Every row gives one point. To make a cloud, some directions were put in groups of two or more. Within a group, all points are equally far from the middle, so they leave a hole (a ring in 2 directions, a hollow ball in 3). The other directions are filled evenly. Then the cloud was stretched, turned, moved and blurred a little. Count the holes, and give their numbers of directions, smallest first.
(in the rows, 128 means zero)

Cloud:
[[151 116 102]
 [104 158  99]
 [ 82 129 131]
 [ 97 157 162]
 [105 115 195]
 [108 150 115]
 [ 89 141 107]
 [144 131 141]
 [141 141 120]
 [131 149 135]
 [ 89 129  92]
 [174 124 151]
 [149 140  92]
 [ 97 141 125]
 [152 111 173]
 [138 141 157]
 [ 97 138 125]
 [156 166 144]
 [169 103 106]
 [115 137 188]
 [175 107 106]
 [144 103 174]]
Holes: 0

Cloud:
[[159 123 130 106]
 [151 164 144 114]
 [ 70 148 104 139]
 [128 166  92 151]
 [112 182 135 134]
 [161 123 136 109]
 [104 149  81 116]
 [ 94 145 169 111]
 [ 82 168 125 144]
 [136 179 137 131]
 [ 94 133 118  86]
 [149 117 105 107]
 [ 92 145 171 128]
 [ 95  92 106 147]
 [ 68 128 101 121]
 [129 137  80 118]
 [ 72 147 130 154]
 [ 94 139  94  99]
 [138 115  86 130]
 [106 139 118  83]
 [126 140 107  88]
 [ 87  89 114 131]
 [133 104  90 141]
 [135 110 168 137]
 [123 119 169 151]
 [132 155  86 153]
 [106 108 107 169]
 [ 98 144 162  97]
 [164 139 146 120]
 [119 182 133 134]
 [ 93 175 134 139]
 [140 113  88 126]]
Holes: 2 (2, 2)

Cloud (55 x 6):
[[ 91 101 128  97 113 123]
 [107  94 110 153 101  75]
 [151 118 136  92  89  96]
 [141 115 184 127 101 115]
 [102 147 129 188 137 134]
 [156 168 138 116 109 116]
 [160 113 128 143 161 151]
 [104 157 158 160 129 129]
 [ 96  68 121 128 139 138]
 [ 92 112 121 151  80 127]
 [ 95  91 127  98 122 120]
 [158  76 120 148 141 129]
 [110 103 128 169 167  78]
 [152 112 105 184 104 118]
 [ 90 142 133 159  99 100]
 [118  86 111 113 102  78]
 [102  96 110 111 156  78]
 [113 146 135 104 143 167]
 [151 151 132 129  74 134]
 [117  72 126 162 139  78]
 [114 147 118  99 138 143]
 [102 153 113 105 122 152]
 [122 141 112 101 142 148]
 [116 127 149 159 170 123]
 [155 104  96 182 128 133]
 [130  62 128 122 135 108]
 [149  90 167 156 128 121]
 [170 123 155 128 135 135]
 [135 171 152 128 140  92]
 [ 97  98 105 158 126  70]
 [125  76 154  98 143  87]
 [112  84 175 138 140 155]
 [131 126  76 130 121 170]
 [104 146 167 137 143 154]
 [103  94 119 104 105  89]
 [ 96 127 153  99 142 149]
 [123  83 155  90 134  91]
 [ 94 131 175 114 107 157]
 [ 94 130 157 177 136 156]
 [139 117  80 137 102 152]
 [135 118  94 135  78 161]
 [101 159 162 149 129 160]
 [127  96 168 168 124 102]
 [135 113  86 159  85 166]
 [148 107  98 126 150 158]
 [151  96  91 171 118 126]
 [109 102 121 117 174 104]
 [113 124 165 162  98  95]
 [159  89 132 101 129 124]
 [156 136 137 118 168 102]
 [164 122 129 130 168 116]
 [ 89  99  97 136 134 101]
 [131 173 100 132 102 110]
 [103 164 142 115 120 169]
 [141 135 134 165 168 142]]
Holes: 2 (2, 3)

Cloud, 90 rows:
[[121 152 131 133 137 126 111 182 139]
 [107 145 117  99 188  97 109 155 123]
 [ 90 142 155 144 149 133 110 103 151]
 [103 143 105  97 114 116  83 132 125]
 [104 128 165 136 121 118 106  95 145]
 [ 83 186  88 101 121 151 157  97 114]
 [ 63 139  98 105 155 131 106 129 115]
 [ 87 151 175 135 152 152 111 105 126]
 [ 87 143 124  84 111 146 108  83  90]
 [123 126 129 147 154 151 142 132 153]
 [120  84 125 105 151 152 139 120 135]
 [130 118 135 102 137 119  88  86 131]
 [114 132 102  75 139 147 171 134 131]
 [ 75 131 119  97 121 157  79 119 156]
 [137 182 122 102 138 178  96 165 145]
 [133 166 101 137 176 138  92 132 127]
 [131 161 132 116 132 120  69 105 114]
 [ 97 160 157 100 160 107 127  73 129]
 [ 76 157  66  86 140 133 131 139  82]
 [126 100 151  91 123 128 104 108 153]
 [ 83 158 128 109 102 147  70 140 138]
 [138 158 145 113 153 191 102 173 142]
 [ 76 174 138 104  99 129 112 119  59]
 [ 66 141  75  94 133 125 123 105 111]
 [110 162  90  68  94 146  97 128 111]
 [146 116 153  88 154 143  94 114 170]
 [148 153  84 147 137 129  97  93 106]
 [109 129 128 109 105 146 169 135 117]
 [104 152  78  87 114 122 174 121 129]
 [101 111 113 123  86 135 100  90 127]
 [124 176 114  83 150 131 118 143 148]
 [120 206 154 116 148 141 137 102 105]
 [ 94 175 113  94 148 101 106 124  88]
 [145 109 135  95 137 123 151 110  98]
 [136 153 133  95 126 118 124 168 157]
 [ 98 154 122 103 157 131 132  64 121]
 [ 77 163 133 116 120 135 131 151  86]
 [123 166 127  99 145 175 111 182 154]
 [136 183 121 105 113 130 123 178 119]
 [ 87 177 132 117 124 161 152 146  72]
 [121  97 134  99 143 128  69 154 141]
 [133 143  86  83 150  99 128 123 154]
 [ 99 142 151 107 145 104  96 105 112]
 [ 91 127  95 104 145 123 106 158 152]
 [ 99 149  83 101 149 105 130 122 118]
 [115 117 113  90 148 112  66 146 130]
 [128 136 182  70 118 114 133 117 124]
 [ 75 152  96  76 117 123 124 110 128]
 [119 121 161 139 100 131 111 123 116]
 [ 97 125  84 128 111 132  77 120  92]
 [128 175 135 107 122 153 115 100 152]
 [112 121 126 153 163 139 109  95 154]
 [120 156 125  82 173 118 121  99 167]
 [151 169 145 105 117 148 145 146  77]
 [126 133  89  97 114 130  84 177 118]
 [147 163 116 127 139 170 121 122  86]
 [ 90 168 124 116 145 151 153 149 148]
 [104 154  72 113 140 165 155 100 134]
 [ 89 172  99 110 109 137  78 128 103]
 [137 171 117  93 115 135  74 112 108]
 [132 137 136 129 152 146 117  86 104]
 [112 104 114  57 115 123 138 102 125]
 [ 88 144 168  82 116 146 103 150 100]
 [135 183 160  85 138 140 134  97 144]
 [ 94 139 118  82 166  91 120 121 145]
 [ 82 151  89 131 141 147 102 158 117]
 [122 153 119 121 124  95  93 104  71]
 [135 157 134  96 104 177 124 101 110]
 [160 141 124 126 140 139 106  86  83]
 [158 149 129 128 120 146 133 158 117]
 [ 92  99 106 124 146 180 119  78 132]
 [ 86 120 126 115 132 151  86 108 104]
 [ 98 145 131 125  96 154  91 106  83]
 [126 125 111  91 171 138 133 156 104]
 [147 123 111  92 172 140 142 139 165]
 [124 104 148 131 121 115 112 115 121]
 [ 65 120  95 130 167 160 134 118 132]
 [ 57 133  95  98 155 139 101 111 134]
 [124 130 127 103 130 194 130 134 161]
 [ 95 139 126  48 149 126 134 122 159]
 [ 93 116 105  96 110 114 142 108  83]
 [150 142 147  94 131 142 173  94 107]
 [105 114 127 109 157 165 132  88 101]
 [ 83 177 126 124 114 138 134 119  57]
 [119 155 136  60 119 169 119 146 101]
 [ 91 156 144 113 149  99 111 114 132]
 [163 148 165 111 112 145 125 131  98]
 [ 89 144 153 141 119 133 121 109 113]
 [126 165 158 102 164 154 170 103 130]
 [ 87 142 159 125 160 120  97 141 112]]
Holes: 1 (4)

Cloud, 98 rows:
[[101  84 145  93 155 152 153 122 123]
 [ 84 120 114  94 140 146  89  97  77]
 [143 164 161 125 152  99 114  63 131]
 [ 79 124  93 121 142 131  85 154 138]
 [ 74  97 143 100 142 120 135 106 124]
 [155 142 134 129 125 128 164 123 117]
 [ 93 125 163  97 129 121 116  78 114]
 [147 137  93 125 150 143 143 150 107]
 [ 93 100 116  94 160 152 129 102  85]
 [110 138 171 166 162 166  85 123 115]
 [123 138  80 165 151 137 131 108  72]
 [126  93 146 174 122 147 144 101 116]
 [125 116 140 156 124 171 137  76 153]
 [134 130  87 161 172 174 130  72 132]
 [149 128 129 161 171 137 126 171 160]
 [100 144 143  99 105 117 150 105 139]
 [142 122 146 107 139 155 102 144  60]
 [153 112 186 155 119 155 106 100 149]
 [102 150 161 124 102 130  79 120 111]
 [155 153  96 103 135 156 110 100 109]
 [142 166 157 126 163  96  86 118 106]
 [115 108 147 134 132 180  76 140  84]
 [102 106  95 140 157 184 120 116 142]
 [112  83  91 142 138 129  95  98 101]
 [132 118  93 132 165 126 137 152  85]
 [148 141 122 113 167 116  61  88 106]
 [ 77 120 142 120 102 116 140 105  78]
 [149 108  83 152 121 173 108  95 103]
 [134 158 116  97 141 104  93 141 111]
 [114 110 140 146 188 106 120 109 174]
 [125 131 105 126 166 128 117 132  70]
 [125 123 129 128 138 175 103  93 172]
 [120 115 152 114 142  89 144 107  91]
 [108 145 148 105 167  92 127 146 113]
 [152 132 116  91 103 112 112 163  99]
 [157 127 160 101 113 153 133  64 100]
 [ 72 119  99 113 131 158 102 109  61]
 [ 76 104 147 120 115 129 132  77  98]
 [100 140  94 113 158 114 132 139  79]
 [142 124 132 164 157 132 161 142 179]
 [113 118 119 137 104 108 116 169 162]
 [152 136 152 120 177 131 123 160 107]
 [ 74 126  75 119 111 149  96 104 120]
 [110 117 148 127 101 141 146 132 164]
 [157 140 101 154  85 126 103 121 105]
 [122 114 128 156 124  96 124  90 135]
 [149 122 155 167 172 125  91 143 111]
 [142  74 134 136 127 156 119 115 146]
 [ 93 106 163 162 110 136 108  96  83]
 [102 136 152 134  81 134 117  88 130]
 [144 152  79 115 123 135 143 141 112]
 [ 82 108 137 112 151 160 124  69  93]
 [123 151 187 102 120 148 100  73 151]
 [ 87 153 144 121 147 141  94 115  77]
 [119 135 101  95  96  98 168 158 119]
 [157 152 164 145 146  95  96 114 173]
 [162 118 152 155 103 128 106 143 141]
 [106 133  87 163 161 122 101 134 120]
 [137 120 137 149  95 120 110  75 147]
 [ 89 152 107  90 154 138  90 104 100]
 [141 128 139 136 145  85 125 123 186]
 [119 123 146 143  95 128 104  75 147]
 [169 160 162 116 140 101 116 133 151]
 [175  98 171 114 111 126 141 108  89]
 [ 89 104 126  85 107 129 105  92 111]
 [177 101 127  85 130 119 110 123 136]
 [147 160 133 129 150 105 126  65 163]
 [ 81 165 163 142 140 131 103  94 137]
 [116 103 143 114 105 153 135 154  63]
 [126 154 156 111 149  97 129  72 122]
 [ 94 146  98 102  81 131 124 129  87]
 [122  92 127 169 148 118 142 158 122]
 [113 112  76 150 153 121  97 135 105]
 [112 151  99  76 143 152 116 134 143]
 [136  61 141 151 135 138 126 107 113]
 [130 150 155 126 173 101 111 128  98]
 [140 167 103 121 140 110  86 112 101]
 [100 134 152 144 116 172 151 100  89]
 [127  80 124  71  98 157  96 163  98]
 [112  95 167 158 121 166 128  80 107]
 [128 106 119  99 159 112 109  89  87]
 [100 119 115 170 140 164 131 143 117]
 [134 122  97 101 130 116  87  82  70]
 [126  80  86 130 110 169 111 138 126]
 [ 92 114 174 125 166 134 113 167 119]
 [135  89 178 167 135 138 111 128 118]
 [ 89 107 142 114 165 144  76 167 106]
 [172  98 119  83 127 139 111 127 107]
 [101 101  90 153 150 164 116 155 117]
 [146 134 139 155  95 128  92 134 138]
 [159 123 137 164 159 139 105 143 105]
 [111  99  97 158 129 174 105 138  96]
 [111 145 153 153 139 180 107 127 118]
 [119 135 154 107 118 157 161  83 128]
 [119 117 175  98 124 133  91 109 173]
 [161 134  75 135  97 143 100 110  95]
 [104 134 173 136 138 112  94 126 167]
 [141  80 118  96 152 130 102 130  58]]
Holes: 3 (2, 2, 2)
